Each row of a before or after table is a point. The points were changed in one or more steps. Then noise was added and the rows were shuffled. The steps act on columns, c1 being the first. What was done? A step turns or swaps two columns, mirrors them in a line or flattens them onto one, adds a multiple of one to another, or multiplies or shifts one. Angles are multiples of 10 degrees, from the lower column toward the higher: turns from -170 to 170, lines from 10 to 170 but not 90. Use the fewest steps. Two steps may share a column if one is a turn and the other turns, adds or multiplies; they go together, in the order done. Otherwise the lowest column goes first.

Before (13 x 3):
[[-0.14 -0.02 -0.02]
 [ 0.30 -0.26  0.02]
 [-0.49  0.06 -0.51]
 [ 0.19 -0.17 -0.06]
 [ 0.18  0.20 -0.29]
 [ 0.50 -0.52 -0.12]
 [ 0.06 -0.35  0.05]
 [ 0.59 -0.12 -0.62]
 [-0.12 -0.09 -0.50]
 [-0.42  0.16  0.74]
 [-1.32  0.26  0.34]
 [ 0.57  0.04 -0.52]
 [ 0.33 -0.63 -0.62]]
After (13 x 3):
[[-0.13 -0.04 -0.07]
 [ 0.10 -0.38  0.10]
 [-0.45  0.08 -1.26]
 [ 0.36 -0.62 -1.59]
 [ 0.31 -0.25  0.02]
 [ 0.20 -0.18 -0.14]
 [-0.12 -0.09 -1.27]
 [ 0.56 -0.52 -0.29]
 [-1.30  0.29  0.86]
 [ 0.60 -0.11 -1.54]
 [ 0.52  0.02 -1.29]
 [ 0.13  0.20 -0.76]
 [-0.39  0.18  1.85]]
Steps: multiply c3 by 2.5

Before (10 x 8):
[[ 0.06  0.25 -0.84  0.20  0.22  0.17 -0.35  0.22]
 [-0.62 -0.06 -0.50 -0.37  0.23 -0.24  0.79 -0.27]
 [ 0.04  0.04  0.15  0.17  0.33  0.14 -0.30 -0.14]
 [ 0.26  0.24 -0.29  0.24  0.16 -0.19 -0.43 -0.27]
 [ 0.34  0.31  0.26  0.12  0.34 -0.41 -0.07  0.41]
 [ 0.07  0.44  0.36 -0.02  0.35  0.14 -0.47  0.36]
 [ 0.43  0.06  0.25 -1.58  0.31 -0.01 -0.12 -0.13]
 [-0.21  0.38  0.04  0.24 -0.59 -0.05  0.32 -0.10]
 [ 0.45  0.37  0.09 -0.13  0.47  0.20  0.37  0.05]
 [-0.31 -1.34 -0.52  0.02 -1.21  0.15 -0.24 -0.18]]
After (10 x 8):
[[ 0.32  0.04 -0.28  0.19  0.04  0.11  0.13 -0.13]
 [ 0.30  0.47 -0.57 -0.05  0.07  0.09  0.15  0.32]
 [ 0.49  0.35  0.16 -0.08  0.40  0.20 -0.35  0.08]
 [ 0.20  0.27  0.37  0.18  0.09  0.21  0.80  0.27]
 [ 0.22 -0.04  0.81 -0.39 -0.59 -0.22 -0.24 -0.25]
 [-0.61  0.35  0.17  0.21 -0.22 -0.02 -0.24 -0.09]
 [ 0.36  0.33 -0.27  0.11  0.35 -0.39 -0.10  0.39]
 [ 0.28  0.08 -0.25 -1.57  0.38 -0.06 -0.08 -0.13]
 [-1.22 -1.35  0.23  0.00 -0.30  0.17  0.55 -0.13]
 [ 0.16  0.21 -0.06  0.26  0.25 -0.18  0.50 -0.30]]
Steps: swap c1 and c5; turn c3 and c7 by -140 degrees

Before (14 x 14):
[[-0.20 -0.17  0.00 -0.13 -0.41  0.46 -0.24  0.11  0.47 -1.13 -0.34 -0.27
  -0.16  0.12]
 [-0.12 -0.08 -0.36  0.37  0.45 -0.18  0.50 -0.02 -0.05 -0.84 -0.13  0.26
   0.05  0.26]
 [ 0.86 -0.24  0.25 -0.99  0.20 -0.25 -0.22 -0.77 -0.32  0.03 -0.06 -0.45
   0.42 -0.59]
 [-0.12  0.62  0.04  0.12 -0.05  0.21  0.81  0.26 -0.24 -0.12 -0.13  0.69
   0.41 -0.31]
 [ 0.61  0.33  0.08 -0.84  0.19  0.21  0.12 -0.74 -0.53 -0.36  0.18  0.29
   0.64  0.41]
 [ 0.58  0.34 -0.19  0.47 -0.71  0.55 -0.24  0.15 -0.14 -0.14  0.21 -0.78
  -0.30 -0.31]
 [ 0.74  0.12  0.28 -0.97  0.07  0.10 -0.24  0.32  0.41 -0.08  0.61  0.88
  -0.25 -0.69]
 [-0.17  1.04 -0.32 -0.51 -0.39  0.21 -1.12  0.42  0.25 -0.05  0.09 -0.44
  -0.54 -1.03]
 [ 1.21 -0.15  0.04 -0.09  0.07 -0.23 -0.21 -0.39  0.02 -0.46 -0.66  0.11
  -0.27 -0.14]
 [-0.10  0.46 -0.24  0.57  0.29  0.82 -0.22 -0.45  0.17 -0.14 -0.48 -0.08
  -0.52 -0.20]
 [ 0.29  0.33  0.44  0.51  0.17  0.50 -0.30 -0.17 -0.28 -0.59 -0.07  0.19
  -0.18 -0.20]
 [ 0.34 -0.42  0.21 -0.41 -0.15  0.90 -0.48  0.34 -0.90 -0.05 -0.42 -0.25
  -0.54 -0.08]
 [-0.12  0.37 -0.22 -0.69 -0.72  0.61 -0.18 -0.80 -0.93 -0.39  0.41 -0.06
   0.12 -0.39]
 [ 0.46 -0.17 -0.43  0.59 -0.13  0.65 -0.47  0.26  0.01 -0.57 -0.42 -0.19
   0.05 -0.32]]
After (14 x 14):
[[ 1.22 -0.19  0.07 -0.13  0.07 -0.26 -0.24 -0.37 -0.07 -0.47 -0.71  0.02
  -0.24 -0.13]
 [-0.12  0.50 -0.34  0.56  0.34  0.84 -0.16 -0.48 -0.06 -0.10 -0.46  0.47
  -0.47 -0.20]
 [-0.21  1.03 -0.45 -0.56 -0.38  0.15 -1.15  0.41  0.46 -0.05  0.07  0.11
  -0.58 -0.99]
 [-0.13  0.33 -0.33 -0.71 -0.75  0.58 -0.17 -0.79  0.52 -0.38  0.36 -1.20
   0.06 -0.33]
 [ 0.86 -0.27  0.30 -0.99  0.16 -0.24 -0.20 -0.78  0.68  0.04 -0.07 -0.62
   0.41 -0.57]
 [-0.09  0.63  0.06  0.12 -0.10  0.17  0.76  0.24 -0.59 -0.10 -0.08 -0.39
   0.44 -0.36]
 [ 0.76  0.11  0.36 -0.98  0.09  0.08 -0.23  0.39 -0.77 -0.10  0.60 -0.36
  -0.23 -0.73]
 [-0.10 -0.11 -0.50  0.37  0.43 -0.17  0.49 -0.03 -0.30 -0.90 -0.11  0.04
   0.03  0.29]
 [ 0.48 -0.17 -0.53  0.53 -0.10  0.65 -0.48  0.20  0.11 -0.54 -0.40  0.37
   0.02 -0.29]
 [ 0.32  0.33  0.59  0.44  0.16  0.44 -0.30 -0.19 -0.13 -0.64 -0.11 -0.09
  -0.21 -0.22]
 [ 0.63  0.36  0.09 -0.81  0.20  0.28  0.11 -0.68  0.08 -0.40  0.24 -1.00
   0.60  0.42]
 [ 0.57  0.37 -0.33  0.50 -0.73  0.55 -0.25  0.12  0.73 -0.09  0.21  0.37
  -0.29 -0.29]
 [-0.21 -0.20  0.06 -0.12 -0.41  0.47 -0.20  0.16  0.17 -1.12 -0.37  0.48
  -0.16  0.10]
 [ 0.30 -0.40  0.29 -0.39 -0.11  0.86 -0.50  0.35  0.61 -0.09 -0.42 -0.90
  -0.58 -0.08]]
Steps: multiply c3 by 1.3; add 0.5 times c4 to c9; turn c9 and c12 by 110 degrees
